Every row gives one point. The points of each table are mixes of a few directions, plus a little noise. How many directions does each table use, and how many do they share? Where both have some left over, give the other angles between the two spaces (their principal angles), to ten degrees, smallest first.
In the rows, zero is written as 128.

First (5 x 3):
[[ 76 120 152]
 [ 56 111 143]
 [170 154 159]
 [145 101  48]
 [196 153 138]]
Second (4 x 3):
[[201 137  96]
 [154 129 110]
 [134 141 155]
 [ 23 104 149]]
Directions: first 2, second 2, shared 2

First (8 x 8):
[[179  91 113 175  76 130 104 180]
 [151 105 135 163 110 132 118 159]
 [ 76 166 126 113 163  90 105  64]
 [154  88 176 167 132 159 148 182]
 [ 65 194  86  80 154  75  95  33]
 [165  99 121 155  94 138 120 170]
 [ 94 184  68  51 131 107 129  57]
 [136  96 197 119 166 190 203 176]]
Second (8 x 8):
[[108 146 128 130 194 161 137 171]
 [140  66 212 191  66  77 109  64]
 [131 137  71  77 151 192 162 149]
 [128 163  54  94 138 143 120 149]
 [133 161 183  79 124 105 183 145]
 [127  72 167 151 144 177 153 114]
 [119 187 111 104 150 101 123 165]
 [138  93  99 199  58  70  39  66]]
Directions: first 3, second 4, shared 2; angles 70

First (8 x 12):
[[173 147  97 150  72 100  94 136 153 129 174 124]
 [ 58  86 165 107 216 145 169 123  95 125  69 127]
 [125  86  93 134 147  40 149 173 180 100 151  47]
 [202 200 113 122  39 172 109 111 146 133 157 148]
 [128 153 149  92 137 184 167 110 123 123  92 127]
 [ 85  63 118 197 152  52  51 142  93 153 162 171]
 [129 133 131 109 136 138 154 129 138 119 115 109]
 [126 155 154 114 125 191 129  98  95 142 103 173]]
Second (10 x 12):
[[ 72 113 154 147 121 108  80 115  93 145 107 119]
 [157 163 111  80  78 113 175 125 155  96 116  64]
 [178 121 209 218 233 143 152 160 162 158 150 144]
 [138  96  74 108 165 193 128 146 125 136 147 181]
 [235 134 126 146 128  76 200 166 182 117 154   7]
 [ 66  96  74 111 138 129  87 135 132 113 146 206]
 [131 134 134 130  75 114 100  98  65 151 111 110]
 [ 82 123 142 125 129 144 101 115 106 137 107 140]
 [ 98 152 140 139 108  93 106 109 132 107 144 222]
 [122 147 118  76 102 169 152 115 127 118  95  88]]
Directions: first 3, second 6, shared 2; angles 40

First (10 x 24):
[[120 133 128  97 129 116 108  72 164 141 115 164 127  98 108 167 128  90
  135 103  86 162 119 148]
 [116 159 178 166 110  92 136 111 129 187 108 184 134  53  79 149 110 122
  112 147 153 140 139  95]
 [ 69  63 151 191 129 227 132  85  99 144 184 133 140 179  75 123 208 105
  191 171  96  71 174 175]
 [100  86 115 128 135 193 138  86 127 129 166 110 134 184 120 133 186 117
  148 155  82  90 156 163]
 [146 157 110 105 127 104 178 151 121 143 128  92 127 140 165 119 118 186
   55 170 146  92 142  83]
 [154 160 103  58 131  79 120 103 170 126  98 139 120 100 152 160  96 120
   89  96 101 168 104 119]
 [184 144  90  82 140  75  69 195 147  43  86 109 110 120 185 107  64 111
  154  33 151 207  58 141]
 [122 153 170 170 112 100 140 137 113 170 116 163 134  75  96 130 110 138
  112 150 165 128 137  93]
 [133 132 146 190 121 135 164 203  72 131 141  92 133 147 138  77 126 185
  111 176 198  78 147  87]
 [139  97  87  97 145 157  94 137 139  66 139  94 121 181 162 117 137 108
  168  83  99 146 104 175]]
Second (10 x 24):
[[ 91 106  89 114 133 165 117  38 173  97 136  94 130 135 114 171 166 106
  145 119  53 180 123 138]
 [121 153 150 224 110 120 193 205  63 144 135  73 138 118 129  76 120 222
   80 210 224  83 155  33]
 [200 154 188 101 128  63 113 249  82 174 112 216 119 120 155  78  64 117
  121 101 213  55 124 160]
 [101 120 106 142 127 152 136  86 141 111 135  92 131 130 119 144 152 136
  127 141 100 153 131 112]
 [ 61 113  82 188 120 184 163  46 145  92 146  29 139 132 105 155 183 172
  118 180  84 178 140  65]
 [163 142 157 119 129  96 124 191 104 151 120 169 124 123 141 102  96 126
  123 119 173  92 127 141]
 [174 132 153  67 136  94  89 162 132 147 115 205 119 128 142 123  95  76
  146  75 132 107 113 192]
 [118 124 118 127 129 138 128 106 138 120 131 118 127 130 125 137 137 127
  129 129 110 142 127 129]
 [147 123 132  78 135 115  95 122 149 131 121 175 122 131 133 140 117  81
  148  85 104 133 114 180]
 [105 114 104 120 129 150 121  75 155 110 133 108 129 132 119 152 149 117
  139 123  86 159 125 134]]
Directions: first 4, second 2, shared 1; angles 60

First (11 x 32):
[[142 149 146 157 123 144 130  64 110 179 118 148 107 138 123 139 118 106
   94  74 164  93 130 133  89 150  80 135  72 151 127  88]
 [123 122 123 119 130 122 127 148 133 113 132 123 136 124 130 125 131 135
  138 144 117 140 128 126 141 121 142 126 145 120 129 140]
 [141 149 145 157 124 143 131  66 109 181 117 148 105 140 122 138 118 106
   92  74 165  92 130 135  87 152  78 135  71 151 126  87]
 [102  91  96  74 136 100 123 243 161  33 147  91 168 110 140 107 146 167
  193 225  61 192 121 116 200  89 218 116 232  86 130 201]
 [133 135 135 138 127 134 128 107 121 145 124 134 122 131 126 132 126 121
  115 112 140 118 129 130 117 136 112 131 110 136 129 115]
 [147 158 154 169 122 151 133  36 102 205 113 157  97 143 118 144 114  96
   75  50 182  75 133 137  71 160  57 138  45 160 129  70]
 [110  99 103  89 135 107 123 212 153  59 141 101 157 115 136 113 140 156
  175 197  80 174 124 118 180  98 193 119 204  99 129 183]
 [126 126 127 123 129 128 127 133 131 122 128 126 131 127 128 126 128 131
  133 134 124 132 126 127 132 126 133 126 133 125 127 134]
 [133 137 135 139 126 134 128 103 122 147 125 135 120 132 127 133 125 119
  115 108 142 115 129 131 113 135 110 130 108 137 128 113]
 [129 131 131 134 128 130 127 116 124 138 125 131 123 129 126 131 126 123
  120 118 135 121 129 128 121 132 119 128 118 132 127 121]
 [118 111 115 105 132 115 127 177 142  87 136 113 145 119 134 119 136 144
  156 168  99 155 125 122 159 110 165 124 170 111 128 159]]
Second (10 x 32):
[[148 120 132 127 138 117 132 127 130 139 128 120 133 125 113 120 128 138
  129 127 126 123 130 122 128 139 130 138 129 128 115 136]
 [131 128 129 128 131 126 130 127 129 130 128 127 128 128 126 128 130 130
  128 128 127 127 127 127 127 129 127 129 129 128 125 130]
 [ 66 151 110 130 105 167 118 129 125  89 124 153 110 136 176 152 131 100
  123 127 132 144 121 143 130  94 123 104 126 127 172 101]
 [ 12 170  96 137  81 198 111 128 122  55 124 172  92 141 214 172 132  75
  119 128 137 156 111 155 129  64 117  81 123 124 209  77]
 [106 134 122 128 119 141 124 128 128 114 126 136 121 129 145 135 128 118
  126 127 129 133 126 135 127 115 128 120 127 127 142 119]
 [162 116 139 128 142 106 134 129 129 149 129 114 138 125 101 115 128 144
  131 128 126 120 132 120 126 148 131 142 130 129 104 143]
 [ 19 167  99 135  85 193 110 127 123  60 124 170  91 139 211 169 130  77
  121 125 136 154 114 153 129  68 119  82 123 124 203  81]
 [173 112 140 127 146 102 134 128 130 156 129 112 142 123  93 109 127 149
  131 130 125 118 134 119 126 153 131 146 130 130  97 147]
 [249  84 162 121 177  55 147 129 132 205 132  82 166 116  38  82 125 184
  138 130 118  97 146 100 127 195 138 180 133 134  44 179]
 [211  97 152 123 162  77 140 127 131 182 132  96 155 119  66  96 127 166
  135 130 121 107 141 109 126 176 135 164 131 132  70 165]]
Directions: first 1, second 1, shared 0; angles 90

First (9 x 32):
[[124 146 127  99 136 139 112 161 131 157 144 125 145 133 123 139 128 112
  113 132 146 147 126 111 114 136  90 119 127 125 114 142]
 [156 119 104 162  83  99 127 123 131  91 116 149  78 114 183 136 110 154
  120 116  97 140 141 112  90 125 169 106 124 148 157  79]
 [120 135 127 114 125 152 116 145 114 171 149 170 134 143 141 157 116 108
  131 130 126 151 109 112 119 120  79 111 148 113 105 131]
 [122 129 129 131  92 122 122 127 106  96 131 156  91 112 173 113 106 124
  120 100 101 128 142 109 114 121 133 103 119 121 142 119]
 [149 110 164  92 204  73  86  86 124 204  53  64 228  84   7 120 186  67
  139 187 168  39 127 192 243 124 129 141 138 130  76 184]
 [115 149 132 104 124 164 147 150  97 138 160 155 134 158 121  97 119 126
  128 139 111 162  85 118 130 122 109 163 134  84 111 139]
 [123  95 125 182 130 126 149  80 153 100 114 125 108 130 139 155 130 155
  158 112 129 100 147 151 133 123 161 122 136 157 151 108]
 [148 145 111 118 123 131 132 160 131 143 142 130 132 146 127 128 128 141
  115 151 126 168 103 115 102 134 127 147 131 122 123 113]
 [ 95 125 133 150 133 146 161 120 165  51 143  76 103 133 137 107 128 165
  130  86 149 116 171 132 107 148 155 140  95 152 173 138]]
Second (11 x 32):
[[137 109  68 156 165 155  68 143 145  99 151  71  66 114 172 147 163 126
  111 195  86 118 141 115 103 144  90 130 141 126  91 175]
 [140 121 126 137 144 131 107 128 137 125 129 116 124 119 135 146 134 115
  130 152 127 114 143 137 119 124 112 125 127 128 123 148]
 [138  85  67 166 190 145  53 125 162 130 129  50  85 106 152 185 183 118
  125 215 104  92 149 136 125 143  81 117 156 145  73 182]
 [103 102 216  96 111 100 141 105 110 163  79 147 186  94 101 158 104  72
  161 113 176  72 163 177 171  90 100  81 104 124 133 149]
 [ 59 125 162  78  61 128 172 140  69 115 117 150 115 123 141  70  99 129
  120  68 118 140 115 105 165 122 136 107 107 102 128 113]
 [132 123 131 132 139 119 131 117 138 150 115 127 147 130 108 144 135 129
  137 128 144 120 127 138 141 128 133 125 136 141 126 119]
 [173 145 157 140 145 116 128 119 151 139 126 153 169 130 107 153 114 111
  143 134 156 119 145 156 104 113 130 138 119 132 158 129]
 [135 158 114 127 111 122 174 124 129 140 136 161 146 166  99  94 120 175
  122  77 136 175  86 106 131 146 184 159 142 141 153  65]
 [116 160 102 115  91 156 135 168  96  63 175 141  67 139 181  61 109 149
   95 110  76 175 114  79  87 138 136 151 110  93 139 128]
 [157 156 161 125 121 112 159 119 136 144 125 172 175 143  97 127 105 129
  140  98 157 139 124 142 118 117 155 142 120 132 167  99]
 [120 125 105 133 130 126 139 122 133 143 125 121 128 143 113 122 141 153
  125 117 129 142 105 116 144 144 149 136 147 144 119 103]]
Directions: first 6, second 4, shared 1; angles 30, 70, 90

First (8 x 32):
[[197 137 155 129 121  65 101  30  69 133 125 177 167 178 115 111 115 214
   86 165 137 167 155 183  99  77 126 167 115 119 158  84]
 [120 154 147 141 151 126  84 127 104 127 134 106 167 157 106 111 127 134
  126 137 119 101 122 160 140 104 134 138 126 109 129 129]
 [ 98  63  77 115 110 173 179 180 148 122 123  90  75  80 147 162 136  46
  161  69 130 145 112  65 180 177 101  91 157 159  91 146]
 [132 154 142 127 128 120 131 125 150 130 128 154 125 125 133 121 128 153
  119 151 129 121 134 133  91 127 144 136 113 123 145 129]
 [171  95 121 123 116  96 126  69  76 130 123 142 140 152 122 132 119 155
  111 125 135 170 141 146 144 108 109 140 138 135 130  98]
 [ 88 165 145 144 157 151  91 173 139 125 137  90 154 136 112 114 134 106
  142 132 114  74 109 140 140 124 143 123 126 108 123 150]
 [151 125 134 130 128 108 113  95  98 129 127 134 146 150 119 123 123 150
  116 133 130 141 134 149 133 108 122 140 128 125 134 112]
 [ 70 132 103 115 114 185 199 227 239 127 126 132  49  45 169 152 143  67
  162 112 130 104 114  47  97 200 145  89 122 147 117 174]]
Second (8 x 32):
[[ 66 184 149 147 166 165  86 201 163 123 141  83 151 127 113 110 138  94
  149 136 110  51 104 136 130 134 152 120 120 103 121 164]
 [148 121 124 126 135  89  99 125 130  98 131 153 134 144 133 136 124 131
  122 154 145 133 130 156  87 144 124 142 118 137 121 108]
 [114 153 136 136 157 109  76 167 150  95 138 127 147 144 125 126 130 111
  134 158 135  89 117 160  89 147 137 136 113 123 117 129]
 [ 98 166 142 141 165 119  67 184 158  95 141 116 152 143 121 121 132 103
  139 160 130  70 111 161  90 148 143 134 112 117 116 138]
 [171  70 109 108  72 141 219  45  83 178 110 146  92 105 139 137 122 164
  112  80 125 213 154  79 184  99 106 118 152 144 147 113]
 [ 90 163 141 140 152 150 101 174 150 125 136 100 142 128 119 118 134 107
  141 133 117  79 113 133 129 132 143 123 122 112 123 151]
 [201  45  99 100  56 121 235  11  68 177 104 169  82 108 146 147 117 180
  101  79 135 249 165  78 179  98  95 124 155 156 149  95]
 [134 120 125 126 120 129 140 117 122 134 126 131 123 125 129 129 127 133
  126 122 128 139 131 122 135 124 125 127 131 130 131 126]]
Directions: first 3, second 2, shared 1; angles 60

First (10 x 32):
[[127 128 126 125 128 125 129 130 129 126 129 129 128 128 127 125 128 129
  129 129 126 123 131 131 130 131 131 126 135 132 124 122]
 [129 124 133 132 125 134 125 122 125 136 125 127 131 129 129 139 125 123
  125 124 132 138 121 116 124 120 123 130 112 117 131 143]
 [138 103 164 165  98 168  94  71 104 185 100 121 156 125 136 223  99 101
   93 107 157 212  77  41  89  68  90 149   7  43 154 232]
 [123 136 115 115 139 116 139 149 135 109 138 132 116 130 125  95 138 138
  140 135 117 100 145 158 141 148 140 120 169 158 120  92]
 [126 136 118 117 137 117 137 145 134 110 135 130 120 130 126  98 137 135
  139 134 120 102 143 154 139 146 138 122 164 153 120  96]
 [129 125 132 134 123 132 125 120 126 134 124 128 132 128 129 140 125 125
  125 124 130 139 121 116 123 120 123 129 112 116 132 143]
 [126 136 119 119 136 118 136 141 134 114 136 130 122 127 126 104 136 134
  138 131 120 107 141 148 137 143 138 122 158 149 121 102]
 [124 136 115 115 138 115 139 148 135 108 139 130 117 129 125  96 138 137
  140 134 120  98 144 156 142 148 142 121 170 156 118  94]
 [132 116 144 144 115 143 114 104 119 153 115 123 138 127 132 168 116 116
  112 119 139 164 106  93 112 103 113 137  79  93 138 172]
 [125 140 113 114 140 113 142 150 137 105 141 131 116 129 125  90 140 139
  143 134 119  94 147 163 143 152 145 119 177 163 118  85]]
Second (11 x 32):
[[111 154 153 132 123 131 125  89 143 128 146 122 105 126 141 101 107 150
  157 103 109  96  77 125  96 143  70  95 156 100 147 135]
 [102 149 104 149 124 128 128  92 154 112 100  94  91 135 139 127 122 170
  141 121 142  79  81 122 127 145  98  62 129 100 155 134]
 [125 129 118 133 128 127 129 126 131 124 118 120 123 130 129 133 130 135
  126 130 135 122 125 127 133 130 131 118 123 126 131 128]
 [134 130 151 119 128 129 127 128 122 136 149 143 136 123 129 117 122 117
  134 121 113 137 128 129 115 126 117 146 140 130 123 127]
 [140 124 154 113 129 129 127 138 115 139 154 150 145 122 125 119 125 107
  130 123 112 149 142 130 117 122 126 162 138 137 116 126]
 [129 129 133 126 128 128 128 126 128 129 133 131 129 127 129 125 126 127
  130 125 123 129 126 128 124 128 124 130 131 127 127 128]
 [136 116 120 125 131 127 129 145 121 129 123 132 139 129 123 138 137 117
  116 137 133 143 150 129 141 121 153 145 117 141 118 125]
 [111 140 110 143 125 128 129 106 145 117 107 105 105 133 135 129 125 155
  134 125 139  97  99 124 129 138 111  85 127 111 145 131]
 [161 112 192  90 132 130 125 162  94 157 193 186 176 114 119 107 122  69
  129 121  87 192 173 135 104 110 135 221 148 157  93 123]
 [120 105  31 159 132 122 134 150 141 100  40  79 113 145 118 187 163 154
   86 170 196 111 158 126 196 125 206  85  68 141 134 123]
 [140 120 142 118 129 128 127 143 116 136 144 145 145 124 123 126 129 108
  124 129 119 151 148 130 126 120 138 159 130 140 116 125]]
Directions: first 1, second 2, shared 0; angles 90

First (9 x 32):
[[102 134 145 128 112 141 129 148 102 100 101 154 147 119 206  88  74 123
   92 149 146 123 134 122 113 103 133 123 112 110 111 100]
 [117 129  96 161 127 141 103 134 141 154 110 129 132  98 162 156 116 103
  141 103 141 128 163 158 141 126 147 167 159 156 152 137]
 [173 120 109  71 156 220 144 120 144 108 103  85 188   7 158 148  93  44
  202 120  80  96 166 172 217 112  82 129 110 157 185 184]
 [137 120 167  93 129 122 139 121 107  97 146 135 128 153  92  89 147 162
  116 159 108 129  91 102 111 124  94 100  82  93  89 115]
 [113 143 125 148 118  84 145 139 128 139 137 134 102 181 131 140 121 144
   96 121 158 137 119 101 103 139 169 111 156 125 127 113]
 [117 140 115 158 121  82 137 131 138 155 141 126  96 177 112 156 137 144
  110 111 154 140 125 109 106 146 173 124 168 136 137 121]
 [128 124 151 120 124 109 129 122 116 117 144 136 117 163  94 104 150 163
  111 148 124 137  99 108 103 130 113 112 103 105  97 112]
 [154 111 126 119 144 136 107 103 146 139 149 112 122 120  46 141 192 142
  171 123  94 132 116 143 140 144  92 145 111 134 125 152]
 [111 133 117 154 121 118 117 134 129 143 120 138 122 136 153 136 119 128
  117 119 147 133 138 133 116 127 150 143 148 135 128 119]]
Second (8 x 32):
[[128 129 127 128 127 130 128 127 129 128 127 128 128 129 128 127 128 128
  129 127 129 127 127 128 127 127 129 129 127 128 128 126]
 [ 77 131 106 196 106 130  78 147 122 152  91 167 128 115 212 121  95 124
  101 113 171 137 164 160 105 111 159 188 155 142 120 101]
 [194 123 157  43 154 127 192 105 138  95 175  78 127 143  24 135 170 132
  162 145  74 116  84  87 157 147  90  55  95 109 139 161]
 [ 98 130 116 167 114 129  98 140 123 144 106 151 129 120 177 125 108 127
  110 120 154 134 150 147 114 119 146 163 144 136 123 113]
 [ 81 132 108 188 108 130  82 145 122 150  95 164 127 118 206 122  99 124
  105 116 166 135 160 158 107 113 154 181 152 141 120 103]
 [182 126 149  57 151 126 181 109 134 101 169  86 129 139  39 134 163 132
  156 144  84 119  90  93 153 144  95  67  99 113 137 155]
 [148 127 138 100 138 126 150 121 130 118 144 113 127 133  93 129 143 129
  139 133 110 124 114 115 138 134 115 104 117 121 132 139]
 [118 129 124 143 123 128 119 133 126 134 120 137 128 125 146 127 120 127
  120 124 138 130 135 136 123 125 135 141 135 130 126 121]]
Directions: first 4, second 1, shared 1
